Rows are points. Examples show where two turns around zero, p and q, send a point. Where does a point land after both, in the order given? Backwards means that the second turn is done in reverse. Each puzzle has new turns, and all numbers are rounded.

Turn p:
[-8, -6, -34] -> [15, 29, 15]
[41, 32, -63] -> [1, 14, 80]
[-20, 14, 31] -> [-28, -5, -28]
[-14, -61, 25] -> [44, -10, -50]
[1, 21, 41] -> [-32, -27, -18]
Turn q:
[43, -12, 80] -> [-90, 12, 15]
[-14, 3, -29] -> [31, -6, -5]
[-9, 27, -66] -> [67, -18, 18]
[-16, 6, 25] -> [-11, 28, -6]
[-3, -23, -11] -> [3, -16, -20]
Where do these land?
q, then p: [18, -9, 2] -> [10, 6, -17]
q, then p: [19, -11, 53] -> [-25, 41, -32]
q, then p: [-39, 74, -36] -> [-34, -75, 39]
p, then q: [7, -5, -37] -> [-24, 14, 26]
p, then q: [-5, -49, 17] -> [7, -49, 16]

Turn p:
[-14, 62, 28, -51, -27, -4] -> [-62, 29, -10, -37, 28, 36]
[2, -6, 47, -7, 12, -41] -> [-5, 5, 0, 37, 4, 52]
[-9, 10, -50, 86, 13, 38] -> [55, -54, -41, -36, -23, -47]
[17, 7, -63, 30, -20, 0] -> [-11, -46, -8, -9, -11, -56]
[42, -1, -36, 22, 17, 41] -> [14, 7, -24, -4, -40, -56]
[-6, -8, 30, -63, 20, -35] -> [-23, 43, 15, 39, 38, 31]
[-18, -39, -22, 5, 19, 16] -> [42, 2, 19, 7, 11, -26]
[-13, -24, 65, -22, -34, -15] -> [-10, 14, 48, 3, -7, 64]
Turn q:
[-35, -3, -9, -13, -37, 10] -> [39, 31, 7, 0, 2, -21]
[31, 5, 30, -22, 16, 28] -> [-10, -12, -48, -13, -23, 12]
[-55, 1, 16, 43, -47, -16] -> [18, 46, 27, 62, 11, -23]
[90, 10, 0, 30, 73, 12] -> [-81, -46, -25, -25, 1, 68]
[30, -1, -28, -15, -17, 27] -> [21, 9, -8, -35, 0, 34]
[11, 26, 17, -17, -20, -60] -> [15, -32, 33, 27, -48, -2]
[-22, -60, -11, 2, -30, -35] -> [49, -21, 20, 28, 45, -14]
[-49, 23, -16, -7, 62, 34] -> [-51, 25, -5, -45, 10, -54]
Where do these land?
p, then q: [33, -24, 5, -48, 3, -7] -> [-28, 31, 15, 38, -23, -12]
p, then q backwards: [-80, -15, -24, -10, -36, 38] -> [-18, -27, -90, -27, 10, -8]
p, then q backwards: [-4, 32, -16, 26, -27, -33] -> [31, -17, 11, -8, 46, -14]
p, then q: [30, 32, 47, 38, 5, 16] -> [47, 44, 6, -32, 3, 26]
p, then q: [-9, -45, 86, -8, 26, -49] -> [-48, 67, -57, 9, 11, 50]
q, then p: [33, -2, -47, 22, 3, 6] -> [20, 54, -2, -21, 2, 5]
p, then q backwards: [-3, 23, -51, -21, 26, 30] -> [-54, -18, 4, -17, 22, 34]
